Each row is a point. Two turns around zero, p and q, are shown by what they do to some points. Where does a point land after both, in the order given? Backwards means that the second turn is done in reverse. Each puzzle has new turns, and all numbers are rounded.

Turn p:
[-14.6  -3.7   0.8] => [-14.8   1.2   2.4]
[-14.4 -11.4 -11.7] => [-18.4  -3.9 -10.9]
[6.4 1.9 8.4] => [ 7.4 -1.7  7.6]
[-10.1 -12.3 -13.8] => [-14.9  -5.8 -13.7]
[ 4.0 25.2 -1.0] => [12.3 22.3  1.7]
[28.7  0.3 17.3] => [ 28.5 -12.0  12.9]
Turn q:
[-14.4 -14.5 -10.8] => [-18.1  -5.2  13.5]
[ -1.7 -21.5  -4.0] => [ -7.4 -17.0  11.7]
[ 4.8 19.1 14.4] => [17.6 14.9 -7.9]
[11.3 16.9  0.3] => [  7.8   7.2 -17.4]
Where do these land?
q, then p backwards: [-10.4  -6.5  24.2] => [10.2 12.4 21.9]
p, then q backwards: [ -1.3 -18.8  19.0] => [ -2.4 -26.6  -1.2]
p, then q backwards: [10.1 -7.1  4.5] => [ 8.0 -8.7  5.8]
q, then p: [ 8.1 10.7 -7.2] => [ -1.5   5.6 -14.1]
p, then q: [ -4.7   9.9 -27.1] => [-21.1  10.5 -17.3]
p, then q backwards: [ -1.7  11.8 -13.4] => [ 0.5 17.8 -1.8]

Turn p:
[-17.2   1.4  20.8 -12.5] => [ 3.5 11.6 25.3 -9.9]
[16.2  1.7 13.0 19.7] => [ -6.1  19.8 -12.1  15.7]
[  1.7  -0.4  -7.4 -11.8] => [ 9.0 -7.9 -1.8 -7.1]
[-9.4 -5.1 -5.2  3.2] => [-5.6 -8.6  6.1  2.8]
[ 18.4 -14.4   2.1  16.7] => [  2.2   4.7 -12.4  25.5]
[ -9.8  16.8 -23.3 -15.3] => [ -3.1 -19.6  -5.1 -27.1]
Turn q:
[ -7.9 -12.9  -9.3 -41.0] => [  9.4  26.5  -3.4 -34.5]
[ 5.5 -5.6 -8.1 23.6] => [ -1.6 -21.0 -12.1   9.6]
[ 0.2 11.6 -4.9 -6.5] => [-1.6 12.7 -3.3  5.0]
[-7.7  8.7  5.7 25.4] => [-17.3 -15.1   3.5  16.5]
[11.0  4.7 10.5  2.1] => [ 8.5 -1.2  9.1 10.1]
[-1.1 -6.5  6.1 -3.5] => [ 2.6 -2.0  6.2 -6.6]
Where do these land?
p, then q: [-15.4  32.2  -4.7 -16.7] => [  5.2  30.7   8.8 -22.9]
p, then q: [  7.3  -3.0   6.9 -13.0] => [13.3  3.8  0.3  9.3]
q, then p: [-15.3  -5.5   5.0   9.8] => [ 1.9 -4.6 18.9  2.2]
q, then p: [ 27.0 -11.1 -15.9   6.4] => [  9.2 -13.6 -25.6  14.9]
q, then p: [13.9  0.2 11.7 -2.3] => [ 4.0 13.7 -7.5  8.7]
p, then q: [-12.5 -20.8  -9.1  13.9] => [ -9.0 -26.5   7.1  -5.8]
p, then q: [-5.1  8.0  6.1  1.9] => [-5.7  8.4  5.3 -0.1]
